Each row is a point. Any point is a mix of the corners, with weights that add up to 1. It lies inside the corners' shape when no weight is negative. Say inside or outside, and name the corners with a negative weight.

Corners:
(1): [ 80 -41]
(2): [-36  15]
(3): [  7 -38]
Points:
[-28 -10] -> outside (1)
[  5 -31] -> inside
[-31  11] -> inside
[-44  15] -> outside (1)
[ 55 -38] -> inside

Corners:
(1): [-2 21  6]
(2): [ 28  49 -62]
(3): [ 38 -92 -14]
(4): [-62  24   6]
Points:
[ 6 -2 -2] -> inside
[-44  20  -2] -> inside
[ 23  42 -55] -> inside
[ 24  31 -51] -> inside
[-39  -5  -6] -> outside (1)
[-11  47 -25] -> outside (3)

Corners:
(1): [  2  11 -51 -21 -65  10]
(2): [ 13  10 -65  53  -5  -7]
(3): [-28  40 -69  63 -72 -18]
(4): [-56 -70 -33   8  33  44]
(5): [ 33  79 111 -46 -46 -14]
(6): [-25  39  37 -70  12   5]
(7): [-11 -30 -34  41  -1 -61]
Points:
[-30  -2 -42  24 -26   6] -> inside
[  6  29 -65  28 -38 -35] -> outside (4, 5)
[-17   9  21 -23  -3  10] -> inside
[-33  -7   2   5   9  27] -> outside (1, 7)
[-22 -17  -6   4   2  11] -> inside
[-28  11  58 -52 -12  40] -> outside (2, 7)
[ -2  34 -14   2 -41  13] -> outside (7)
[ -4 -33  28 -16  14  23] -> outside (3, 6)

Corners:
(1): [-58  39 -80  51  25 -32   2  32]
(2): [-36 -38  -6 -22 -31 -66 -19  31]
(3): [ 12 -71 -51  59  22  34  -5 -42]
(4): [ 32 -27 -16   6  29 -47  39 -17]
(5): [  5  48  56 -42 -37  31  -2 -27]
(6): [ 20  10 -43 -49 -16  29 -61   0]
(7): [ 51 -14 -69 -48 -55  71 -23 -19]
(8): [ 12  34  34  11 -35 -30  -8 -29]
(9): [  3 -41 -34  42   7 -20 -15  55]
Points:
[  5 -23  44  -9 -45 -25  19 -62] -> outside (1, 6, 9)
[ 12 -35 -47  21   2  11 -16 -27] -> outside (5, 9)
[  2  -9 -48   0  -6  11 -17   8] -> outside (8)
[ 11  52  84 -40 -60 -30   7  -3] -> outside (1, 3, 6)

Corners:
(1): [ 14  39  -5  23  15 -66  40  -6 -44 -67  14]
(2): [-16  45   9 -40  -6  13  13 -24 -31 -42 -38]
(3): [-64  19 -20   8 -49  16  32 -18   1  10   5]
(4): [-56  72  17 -32 -19  23  72  34  40  -3   0]
(5): [ 25 -53  48 -26 -17 -97 -23  84 -28 -48 -29]
(6): [ 29  21 -40   4   3  26   1 -36  54 -38  23]
(7): [-50  41 -31 -51 -30 -44  16 -38  63  10 -11]
(8): [ 11  43  19 -28 -53  -7  58 -39  30  47 -28]
(9): [ 43 -81  42 -59  46 -80 -17 -17 -75 -49  73]
(10): [ 12   6  71 -36 -15 -83 -68  32 -18  10  20]
(11): [-61  56  -1   6  29  11  48 -27  41  51 -47]
(12): [ 57 -17 -25 -47  23 -63 -30  41 -65 -10  32]
Points:
[-26  25  15 -36 -11 -19  19   9   7   9 -10] -> outside (1, 6)
[ 24  36  18 -21  30 -13  32  -4 -26 -17  20] -> outside (3, 5, 7)
[  9 -13  32  -8  14   3  44 -26 -23 -42   6] -> outside (7, 10, 12)
[-34  44   7 -26  -8  -4  39   7  22   0  -8] -> inside
[-21  18   5 -36   2 -42   1  11 -19 -22   2] -> outside (6, 8)

Corners:
(1): [ 26  13   0 -58   1  51  28 -86 -27  55 105  33]
(2): [-92 -41  18 -10 -55 -19 -56  16  36  56  18 -36]
(3): [ 21  -3 -25 -49  62  -6  -4 -12 -82  30  22   4]
(4): [-63 -19  31  31 -94 -58  22  75 -16  -5  67 -35]
(5): [ 53  64 -56 -12  24 -10  57  19  -2  51  47   0]
(6): [-43  46   9 -58  23  29  53 -58 -37  67  71 -10]
(7): [ 35  25  19  76 -25 -11   5  32 -23   8 -50 -12]
(8): [ 52  37  -7 -41  29  46  18  26 -33 -17  -6  11]
(9): [-103  -40    2   20  -92  -29  -25   15   13    6   81 -121]
(10): [ 29   2 -23  -3 -15   4  87 -14   1  19 -11  -2]
(11): [  3  50  21  57 -17 -92  18  24  21 -60   2   3]
(12): [-31   1 -27  54   2  11  -1  59  11 -35  -8   8]
(13): [-20 -27  34  62   1 -40  10  66  25  -4  22 -73]
Points:
[  8  23  13  28   6 -30  27  32 -14  -7 -32   5] -> outside (1, 5, 9)
[ 58  34 -13  -4  52  14  48 -11 -23   6   1  21] -> outside (2, 4, 9)
[ 11  25  -6   2  -1   6  22 -12 -16  20   6  -2] -> outside (4, 13)
[ -5   8  -6  -6  -6   6  26  -5 -13  19  35  -6] -> inside
[-27   3  14  23 -24 -19  13   4  -6  15  18 -21] -> outside (5, 8)
[-20   0   0  20 -34 -26   4  30   2   1  30 -37] -> outside (6)
[-24   5   8   3 -20 -12  -3  21  -8  17  43 -20] -> outside (10)
[-16  -2  15  21  -2 -15  17  24   0  13  31 -38] -> inside
[  3  19 -12 -36  18  -1  13  -4  -8  33  69 -31] -> outside (4, 7, 10, 12)

Corners:
(1): [ 34 -24  39 -21 -70  27  98 -67  34  28 -50  79  27  32 -17  28  40  33]
(2): [-30  28 -17 -51  14 -81  58  30 -39 -24 -19  51  23 -34  43 -49 -46 -63]
(3): [-51  42 -35 -58 -30  38  11 -28   5  19 -38  69 -41  77  11  66  37 -61]
(4): [ 70  63  42  28  -4   8  -6  57 -69 -76   2 -33  19  13 -62   8 -34 -72]
(5): [-95 -49 -19 -27   6 -57  45  27  11 -70  57 -20  79  -7 -20  -9  81   1]
(6): [ 12  58  76  -8  -9  40  -3 -40  55 -26 -46 -10 -42  52  33 -41 -57  15]
(7): [-20  26 -54 -57 -50 -17  -2  38  72 -30 -57 -31 -58  50 -16  22  -9 -22]
(8): [-40  -8  38  46 -64  43  31  61  39 -40 -40  79 -44 -41 -63  -9 -19  31]
(9): [ 59 -16  17  45  51  -2  36 -54 -13   6  -1 -20   6 -15  12 -36 -46  44]
(10): [ 46 -45  48  51 -61  46   0  43  22 -18  -3  55 -32  50 -29  -5 -71  24]
(11): [-13  -7 -34 -47 -38  38 -28  26  33  14 -16  -1 -30  37  13  30  57  65]
(12): [ 19  -7  41 -51 -61   4  61 -29  41 -35  26  65  -9 -14 -16  63  40 -52]
(13): [-14  45  48  -6 -45  16  93 -36  50 -27  21 -35 -41  36  20 -63  18  49]
(14): [-25  56  -2 -17  52 -55 -16  -1 -36 -39   2  -9 -39  42 -58 -74  53   5]
(15): [-96  32  -9  35  -4 -53  -5  56  42   9 -37   9 -53 -10  27 -61  44  28]
(16): [ 28  31 -23 -64  62 -43  16 -10  -8  55  43  39  15  41 -28  49 -39  24]
(17): [ 40  -9 -18  21  19   7  29 -59  33  -9  52  81  66 -16   6  23 -36  77]
(18): [ 20  50 -15 -29   5  56  -8 -68  10  40  39  80  19   6 -12 -23  30 -28]
(19): [ 10  15  44  14 -57   1  -8 -21 -34 -38  63 -37  26 -14 -50 -30  -5  35]
Points:
[-16  18   6 -18 -34  -1  19  -8  19 -31   7   2   0  24   7 -17  23   2] -> outside (8, 9, 16)
[ 47  20   8 -27 -37  39  23 -23  23   5  -6  41  -9  26 -11  41 -44   5] -> outside (5, 14, 15)
[-30  -5 -12  -1 -11 -16  20  24   1 -16   3   1   1  17 -22 -23  26  20] -> outside (6, 12, 17)
[ 19  20   8  -7  -1  11  17 -22   4  -2  10  25   3   9 -13  -8  -3   0] -> inside
[ -5  10  12  -1 -28  13  28  -1  28 -21 -21  35 -13  11  -5 -10   5   0] -> outside (16, 19)
[-22  11  -5 -22 -33   5  20   8  17 -10   8  41  -2   9 -24   6  32   2] -> outside (6, 9)
[-31  19   0 -24 -30 -15  29   5  24 -35 -25  -8 -18  12  -4  -1  32   1] -> outside (10, 16, 18)
[-20  29  20  -7 -17   7  29   0  14 -27 -24  28 -23  16  -5 -34  13 -40] -> outside (11, 16, 17, 19)

Corners:
(1): [ 29   0   2   3 -53 -73 -78  35 -28  31 -20 -47  50 -46  31  14 -28  33
 -31 -16]
(2): [ 27   3  35  44 -13  45  -3  -8 -24   1  46  12  54   0 -19   4  -7  -6
  13  32]
(3): [ 58  10 -10 -28 -79 -31  17   5  -8 -49  29  58  15 -67  12  52 -57 -25
 -16  50]
(4): [ -2 -12   4  27 -48  48   9 -83 -33 -10   7  51 -24   5 -21  50  28   1
  19  41]
(5): [ 80  40 -55 -28 -80   4 -32  16   2 -15 -24   4  92   1 -30  -5 -26  39
 -43 -77]
(6): [  9 -56  17  28 -15  40 105 -37 -17 -25  62  14   3  -4 -20 -10  60  44
  49 -15]
(7): [ 79  33   2 -11 -80 -11  27  12 -55  -8 -30 -30  27  17 -49   3 -65   0
 -56  34]
(8): [ 23 -64  17  59  51  93  15  -5  41  20  16   0 -55  25 -20 -29  40  20
 -28 -25]
(9): [  28    8  -19  -36  -76  -79   20 -108   -8    1  -35  -17   45  -76
  -17   22 -108  -58  -30    6]
(10): [ -3 -51   7  28 -42  25  20 -47 -16  12  49  19 -95  25 -53 -18  32 -45
   3  38]
(11): [ 36  -9  51  66  17  13  36 -14  40  -3  73  61 -37  41 -58  -7  27  34
  15 -46]
(12): [ 40 -33   7  53  13  57  30  -6  29  52  44  15 -81  52 -49 -41  38  64
  69  18]
(13): [ 81  68  -7 -62 -16 -32   0  21 -22   3 -47 -61   3 -50 -76  21 -43 -11
  -6  -7]
(14): [ -7  46 -31 -24  43  18  29 -17   0 -25  23  47 -17  24  15 -13 -14  -7
  -4   2]
(15): [ 44 -81  65 121  79  73  13  21 -57  31  77  27 -71  46 -61 -23  71  52
  50 -63]
(16): [ 63  20 -80 -20 -40 -36 -39 -13  -7 -30 -75  -3  99 -35 -23  34  23 -33
 -38 -14]
(17): [ 23 -36 -34   8  19  21  30 -17  -6 -13  57  41   9  44  15  66  10 -53
  18 -14]
(18): [ 91  26   2 -23 -16   5  45 -36 -37  16  15  28 -21 -33  34  24  19 -51
 -11  24]
(19): [ 22  48 -18  48 -28  -6   0  17 -28  12  23 -19  25 -31   7   4 -36  -3
 -41 -30]
(20): [ 62  24  -4  -4 -80   2  -8 -32  -9 -76 -29  -5  -9  28  33  15 -22 -15
  16  21]
(21): [ 97  17 -50   9 -26   9 -62 -15 -38  -9   5 -60  52  21  -4  13 -25  46
 -54  10]
Points:
[ 41  22  -2  -1 -73  -9   5 -38 -19 -11   0  -1  28 -12 -18  30 -44  10
   5  27] -> outside (8, 10, 14, 15, 16, 18)
[ 43   7  11  26 -24  20  11  -1 -15  -3  29   9 -15  10 -21  -4  -2  16
  -5  -1] -> outside (9, 16, 17)
[ 46   9  -3   4 -29  -1   6 -19 -16   0   5   0   9 -16 -14   6 -13  -3
 -12   1] -> outside (17)
[ 40   7 -16  11 -37   4  -1 -24  -6 -11   1  11  19  -7 -14   7  -3   3
 -16   7] -> outside (13, 15, 17)
[ 47  -5  -5  11 -14  11   0 -12 -15  -2  10   3   1   5 -21   7   2   9
  -1  -1] -> outside (19)
[ 38  -9  -2  19 -12   9   9 -12 -15   7  20   8  -2  -3 -21   6   2   7
  -4  -6] -> outside (20)
[ 47  10 -16   3 -33  10  17 -13   6 -20   3   0   7  11 -30  -1 -16  -5
 -15   1] -> outside (1, 4, 15, 18)
[ 39   8 -12   7 -29  14   5 -10 -11 -10  10   8   9   1  -8  12   2   5
  -9   3] -> outside (9, 15)
[ 37   2 -11   4 -16  23  23 -21 -12 -10  15  16  -4   1 -14   5  -5  -5
  -1  10] -> outside (1, 11)
